Rows are points. Each table stands for the endless flat space through its points: a line for two points, a plane for three, and so on. Write the one point that lies in both, or say that there is none.
In the rows, 128 means zero.

First:
[[141 132 109]
 [149 100  97]]
Second:
[[119 115  82]
 [127 118  90]]
They share: [143 124 106]

First (3 x 4):
[[109 121  81 146]
 [132 126 154 109]
 [135 106 109 143]]
Second, 2 rows:
[[120 132  97 123]
 [100 102 132 138]]
They share: no point

First (3 x 6):
[[ 95 137  85 105 146 105]
 [ 92 119  93 113 150 122]
 [127  99 133 113 140 157]]
Second, 3 rows:
[[111 120  93  95 143 129]
 [109 120 103  91 141 113]
 [109 115 143 126 141 118]]
They share: [111 118 109 109 143 131]

First (6 x 8):
[[128 145  89 122 135 133 110 105]
 [128 134 106  94  95 146 101 127]
 [133 169 134  97  59 146  98 147]
 [125 139 115 104  62 144 100 133]
 [158 167 117 100  76 127  91 101]
 [142 175 120 126  87 122 110 115]]
Second (3 x 8):
[[137 176 113 126 109 121  92 138]
 [140 163 108 115 101 133  97 130]
 [144 157 109 112  97 137  97 129]]
They share: no point

First:
[[115 111 179  81 120 152  99 129]
 [ 81  99 173  90 132 157 106 129]
 [ 90 101 152  96 126 152 100 122]
 [ 94 106 169  95 114 141 118 130]
 [ 92 106 145 101 120 145  96 118]]
Second:
[[120 101 147  81  99 131 107 137]
 [100 117 159 113 115 143 119 113]]
They share: [110 109 153  97 107 137 113 125]

First (7 x 9):
[[ 64 112 106 177 124 144  91 100 139]
 [ 68 120 122 166 124 157 125  90 131]
 [ 44  75 134 136 160 142 132 170 127]
 [ 83  87 142 177 134 100 110 174 152]
 [ 79  53 126 116 174 105 118 176 120]
 [111 109 120 128 136 143 106  78  76]
 [131 124 126 197  88  92  62 120 116]]
Second (3 x 9):
[[108  99 130 170  98 106 108 140 114]
 [113  97 128 170  92 113 106 144 110]
 [109 101 128 150 124 145 106 124 102]]
They share: [100 104 132 155 128 123 110 121 112]

First:
[[100 122  94 123 174 112 124  93 166 178 114]
 [110 107  97 136 182 117 117  84 172 168 107]
 [112 117 126 174 145 153 119  67 174 154 134]
 [ 93 140 121 141 118 138 121 106 157 161 140]
 [116 103 114 162 177 135 115  71 178 156 116]
 [103 124 133 169 174 150 121  98 165 151 140]]
Second:
[[103 114 106 146 142 143 103  99 149 160 117]
 [105 142  98 173 159 176 114  92 168 153 126]
 [107  89 109 124 127 108 110 127 150 163 110]
 [110 110 104 144 141 133 119 121 164 156 118]]
They share: [109 115 107 147 146 143 111 104 155 154 121]

First (5 x 11):
[[139 115 150  86 122 118 142 104 123 127  97]
 [157  89 153  74 108 132 148 129 153 116  95]
 [146 118 174  73 117 136 144 104 103 138 127]
 [138 114 132  91 133 114 140 102 135 124  89]
 [129 120 133 105 142  99 145  92 121 125  90]]
Second (3 x 11):
[[162 123 147 107 149 129 147  89 157 150 120]
 [126  99 132  86 125 111 153 128 109  96  90]
 [158 120 143 102 148 124 149  92 152 144 116]]
They share: no point

First, 4 rows:
[[101 117 134 119 114 125 139 117 142 160 156 143]
 [126 145 162 153 112 154 161 146 172 174 162 130]
 [103 118 125  99 128 104 140 123 121 150 141 143]
 [120 136 153 143 112 145 154 138 163 172 159 132]]
Second (7 x 12):
[[151 171 117 108 155 105 136 147 134 124 140 112]
 [147 153 188  80 110 140 137 166 144 161 118 141]
 [141 169 172  94  94 105 137 111 151 165 173 143]
 [100 139 180  67 105 136 170 143 129 129 146 127]
 [139 150 166  89 119 104 145 144 140 168 129 143]
 [130 134 171 137 131 155 147 178 143 180 116 163]
 [ 69  98 152 142 132 116 194 143 125 182 140 171]]
They share: [119 141 143 114 135 116 158 146 133 150 141 138]

First (2 x 14):
[[170 126 116 146 103 146 107 139 177 167 124  93 168 133]
 [163 124 113 143 107 142 112 131 169 163 128  97 160 136]]
Second:
[[130 142 114 129  99 130 121 114 162 171 126 101 138 135]
 [153 121 130 145 127 116 105  97 143 151 137 110 152 129]
 [155 126 128 142 118 105 107  98 155 164 146 124 144 133]
 [160 128 100 131 105 100 115 120 174 183 166 143 122 157]]
They share: no point

First:
[[112 132 137 117 159 125 114 144 101 114 138 148  88 130 101 112 122 129]
 [117 192 168 172 149 133 113  85 118 138 102 102 144 133  76 170 169 181]
 [138 174 160 175 145 125 135 122  87 154 118 124 152 132  78 121 150 137]
 [100 108 120 105 150  98  89 134 108 132  98 115 124  96 121  84 114 110]
 [144 122 112 139 144 124 109 160 124 140 128 119 138 142 137  50 122  94]
 [123 200 168 180 147 144 127  96 122 132 126 139 119 165  75 175 175 180]
 [114 169 127 187 145 142  87  84 149 136 128 140 126 151  91 160 151 132]]
Second, 5 rows:
[[116 168 130 167 146 125 109 127 122 137 126 163 109 147 107 142 165 131]
 [120 168 140 133 144 108 129 118 139 135 142 151 120 140  94 121 132 110]
 [106 168 128 151 138  93 145 123 144 147 140 141 131 129  73 140 141 135]
 [119 141 137 146 139 123 123 108 134 133 132 133 121 154  81 117 122 141]
 [176 138 123 124 149 130 109 115 152 110 153 158  85 167 110 104 116  95]]
They share: [117 157 136 157 144 128 111 118 124 134 127 152 113 152 100 129 147 133]
